Each row of a before or after table is a point. One or more steps were done to the points. Then noise was added and the rows were shuffled. The steps act on columns, c1 being the first. Write out the steps. A step turns or swaps two columns, mirrors them in a line or flattens them onto one, adds a multiple of one to another, or multiplies or shifts one. Angles are multiples of 10 degrees, from the lower column toward the higher: turns from -170 to 170, lines from 10 to 170 but not 90. Use the fewest steps. Two steps may share a column if one is a turn and the other turns, adds or multiplies; they go together, in the order done. Otherwise the lowest column goes first.
In the rows, 100 means zero.

Before (11 x 3):
[[95, 149, 75],
[72, 47, 106],
[91, 66, 55],
[47, 108, 145],
[133, 99, 105],
[89, 80, 151],
[127, 170, 84],
[122, 123, 80],
[57, 72, 99],
[149, 160, 66],
[38, 110, 156]]
After (11 x 3):
[[97, 129, 144],
[129, 128, 140],
[124, 75, 146],
[61, 172, 114],
[57, 68, 102],
[88, 63, 85],
[108, 159, 99],
[65, 153, 105],
[118, 90, 74],
[70, 37, 53],
[58, 55, 58]]
Steps: turn c1 and c2 by 60 degrees; turn c2 and c3 by -120 degrees

Before (11 x 8):
[[35, 89, 106, 101, 90, 113, 100, 157],
[120, 56, 136, 123, 72, 49, 163, 103],
[65, 129, 61, 60, 70, 42, 92, 104],
[69, 84, 121, 70, 90, 114, 56, 110],
[112, 106, 94, 65, 169, 76, 101, 168],
[50, 86, 80, 95, 132, 125, 49, 165],
[83, 128, 42, 84, 65, 27, 69, 99],
[70, 155, 66, 83, 154, 128, 114, 136],
[66, 37, 118, 143, 118, 102, 127, 99],
[74, 89, 155, 165, 116, 88, 119, 121],
[157, 94, 99, 140, 46, 56, 165, 95]]
After (11 x 8):
[[19, 83, 83, 92, 128, 126, 48, 119],
[66, 132, 55, 49, 67, 47, 94, 77],
[50, 149, 64, 75, 153, 129, 107, 108],
[75, 46, 116, 155, 123, 105, 128, 73],
[83, 130, 47, 76, 61, 27, 68, 91],
[66, 85, 90, 55, 166, 73, 99, 158],
[18, 100, 101, 103, 90, 113, 100, 99],
[63, 87, 155, 186, 117, 84, 118, 98],
[143, 84, 100, 152, 49, 51, 165, 134],
[115, 59, 131, 126, 77, 52, 161, 113],
[69, 88, 121, 64, 89, 113, 60, 88]]
Steps: turn c1 and c8 by 40 degrees; add -0.3 times c8 to c2; multiply c4 by 1.3

Before (10 x 11):
[[96, 80, 121, 127, 103, 73, 91, 109, 109, 98, 119],
[104, 95, 123, 102, 118, 80, 92, 125, 116, 96, 119],
[104, 128, 105, 96, 79, 101, 107, 100, 105, 125, 96],
[94, 138, 114, 99, 84, 112, 91, 93, 89, 118, 113],
[102, 120, 66, 98, 75, 101, 105, 125, 83, 92, 88],
[92, 100, 113, 121, 116, 100, 98, 111, 122, 100, 110],
[112, 106, 121, 108, 112, 86, 77, 87, 119, 106, 114],
[113, 119, 107, 109, 115, 93, 86, 103, 100, 131, 114],
[97, 111, 99, 104, 100, 94, 115, 114, 84, 91, 85],
[119, 92, 115, 118, 100, 98, 102, 113, 103, 93, 115]]
After (10 x 11):
[[96, 99, 101, 102, 94, 92, 89, 86, 99, 83, 83],
[93, 64, 134, 125, 100, 72, 111, 98, 92, 112, 120],
[112, 121, 125, 107, 94, 85, 126, 115, 99, 102, 115],
[112, 190, 116, 111, 90, 95, 122, 99, 98, 107, 116],
[90, 100, 123, 121, 88, 101, 108, 94, 85, 101, 111],
[93, 193, 113, 99, 115, 109, 104, 103, 106, 78, 113],
[105, 116, 66, 98, 123, 101, 87, 78, 92, 81, 90],
[105, 85, 128, 104, 84, 79, 115, 82, 80, 101, 119],
[105, 192, 102, 97, 117, 99, 85, 103, 96, 96, 97],
[120, 76, 123, 117, 97, 99, 99, 90, 93, 101, 115]]
Steps: turn c2 and c10 by -50 degrees; multiply c2 by 2.5; add 0.5 times c4 to c3; turn c5 and c7 by 160 degrees; multiply c9 by 0.4; turn c8 and c9 by -150 degrees

Before (12 x 14):
[[82, 26, 83, 93, 161, 98, 95, 51, 55, 39, 186, 32, 78, 91],
[93, 41, 64, 52, 54, 97, 135, 127, 35, 60, 179, 124, 97, 169],
[102, 104, 66, 160, 82, 156, 150, 106, 99, 92, 148, 90, 115, 166],
[87, 103, 95, 54, 107, 101, 123, 32, 96, 76, 179, 137, 104, 124],
[101, 141, 122, 114, 36, 117, 99, 101, 117, 47, 96, 33, 24, 94],
[78, 97, 139, 108, 63, 130, 102, 123, 84, 64, 97, 76, 119, 56],
[45, 96, 83, 87, 46, 61, 84, 88, 53, 102, 134, 82, 139, 115],
[136, 84, 103, 142, 60, 139, 58, 91, 92, 60, 116, 99, 126, 107],
[121, 112, 73, 82, 76, 45, 116, 128, 86, 130, 156, 55, 71, 91],
[76, 98, 44, 122, 123, 71, 92, 58, 44, 153, 159, 117, 39, 87],
[84, 143, 124, 76, 64, 138, 74, 135, 110, 39, 188, 63, 150, 110],
[22, 126, 137, 144, 121, 61, 73, 85, 112, 124, 105, 106, 96, 103]]
After (12 x 14):
[[54, 118, 96, 72, 156, 149, 99, 89, 53, 78, 135, 98, 141, 95],
[153, 162, 127, 156, 124, 106, 127, 109, 94, 141, 148, 90, 116, 73],
[68, 87, 159, 126, 98, 114, 108, 32, 51, 85, 160, 139, 38, 108],
[115, 81, 57, 96, 154, 101, 122, 141, 94, 83, 96, 32, 25, 63],
[53, 88, 117, 77, 131, 69, 72, 88, 73, 133, 158, 64, 73, 90],
[136, 99, 67, 69, 128, 123, 85, 169, 99, 76, 192, 66, 154, 58],
[96, 119, 140, 113, 50, 117, 157, 126, 35, 58, 182, 46, 80, 173],
[149, 114, 89, 130, 135, 76, 104, 131, 90, 53, 113, 102, 128, 112],
[127, 56, 51, 93, 120, 126, 95, 143, 78, 109, 97, 83, 121, 120],
[100, 190, 121, 37, 161, 103, 115, 149, 47, 138, 176, 147, 98, 131],
[96, 116, 105, 55, 98, 112, 176, 88, 109, 85, 182, 141, 108, 87],
[47, 96, 71, 150, 68, 169, 86, 69, 114, 72, 103, 106, 96, 75]]
Steps: turn c1 and c6 by -80 degrees; turn c2 and c14 by -110 degrees; add 0.3 times c5 to c4; turn c3 and c5 by -160 degrees; turn c8 and c10 by 60 degrees; turn c7 and c10 by 60 degrees; turn c9 and c12 by -20 degrees

Before (12 x 24):
[[104, 108, 105, 104, 87, 75, 89, 106, 89, 104, 85, 99, 103, 81, 109, 104, 76, 78, 81, 120, 101, 122, 109, 108],
[101, 98, 133, 124, 79, 111, 77, 101, 100, 82, 87, 86, 117, 130, 70, 93, 102, 94, 70, 103, 87, 101, 110, 86],
[116, 82, 129, 120, 100, 116, 64, 107, 90, 88, 97, 74, 122, 136, 83, 78, 94, 89, 92, 111, 71, 95, 100, 79],
[111, 100, 93, 109, 93, 98, 81, 111, 109, 93, 85, 113, 101, 69, 107, 99, 78, 93, 94, 108, 101, 123, 125, 112],
[94, 102, 108, 92, 102, 114, 119, 105, 97, 110, 85, 94, 117, 111, 105, 89, 99, 96, 112, 109, 130, 95, 108, 99],
[88, 88, 91, 101, 92, 106, 112, 95, 109, 124, 91, 95, 93, 88, 111, 101, 95, 100, 117, 97, 113, 101, 94, 81],
[99, 94, 74, 102, 99, 101, 122, 103, 89, 109, 101, 99, 111, 116, 100, 102, 110, 106, 110, 117, 129, 95, 88, 98],
[85, 114, 106, 106, 105, 104, 98, 106, 102, 109, 82, 94, 108, 105, 96, 92, 113, 104, 120, 93, 128, 132, 83, 80],
[81, 115, 78, 90, 93, 110, 114, 121, 109, 118, 105, 86, 104, 90, 103, 89, 104, 97, 101, 109, 111, 110, 115, 97],
[106, 95, 98, 83, 100, 119, 115, 95, 86, 117, 97, 86, 109, 99, 98, 90, 120, 101, 99, 100, 130, 108, 85, 104],
[82, 100, 103, 92, 102, 123, 107, 103, 93, 97, 102, 94, 109, 94, 116, 92, 111, 111, 101, 119, 114, 103, 99, 86],
[99, 95, 107, 106, 86, 93, 84, 116, 124, 95, 86, 90, 81, 104, 110, 105, 86, 83, 92, 107, 102, 127, 96, 109]]
After (12 x 24):
[[82, 115, 78, 90, 93, 110, 111, 106, 122, 118, 111, 85, 102, 108, 103, 90, 116, 97, 102, 87, 98, 104, 115, 91],
[87, 88, 91, 102, 92, 106, 102, 89, 102, 124, 100, 95, 111, 102, 94, 102, 132, 101, 117, 94, 89, 91, 94, 77],
[111, 101, 93, 109, 92, 97, 89, 101, 113, 93, 120, 113, 106, 97, 101, 100, 194, 93, 94, 93, 104, 82, 124, 121],
[100, 94, 108, 105, 87, 94, 92, 92, 127, 96, 124, 89, 110, 86, 81, 105, 109, 83, 92, 93, 103, 82, 96, 116],
[85, 113, 106, 106, 105, 104, 88, 102, 105, 110, 128, 94, 96, 109, 108, 92, 73, 104, 119, 88, 75, 76, 84, 84],
[81, 100, 104, 92, 104, 123, 99, 107, 98, 97, 104, 95, 116, 113, 110, 92, 99, 111, 101, 77, 102, 102, 100, 84],
[100, 94, 74, 102, 98, 101, 118, 109, 95, 109, 96, 98, 100, 101, 111, 103, 53, 107, 110, 69, 90, 101, 88, 87],
[94, 102, 108, 92, 102, 113, 116, 106, 102, 110, 92, 94, 106, 93, 117, 89, 78, 96, 113, 73, 82, 86, 108, 90],
[106, 94, 99, 83, 100, 119, 115, 107, 88, 117, 109, 87, 98, 117, 109, 89, 77, 101, 98, 81, 76, 96, 85, 96],
[105, 107, 105, 105, 87, 75, 95, 112, 98, 104, 118, 100, 109, 88, 102, 105, 171, 77, 81, 83, 111, 81, 109, 112],
[116, 82, 128, 120, 100, 116, 59, 112, 99, 88, 96, 74, 83, 76, 121, 77, 29, 88, 92, 109, 130, 98, 101, 98],
[100, 98, 133, 124, 79, 110, 73, 101, 101, 81, 99, 86, 70, 86, 117, 93, 32, 93, 70, 105, 111, 88, 110, 99]]
Steps: turn c7 and c24 by -30 degrees; turn c8 and c9 by 50 degrees; mirror c11 and c22 in the line at 40 degrees; swap c13 and c15; turn c14 and c17 by -120 degrees; multiply c17 by 2.5; turn c20 and c21 by 140 degrees
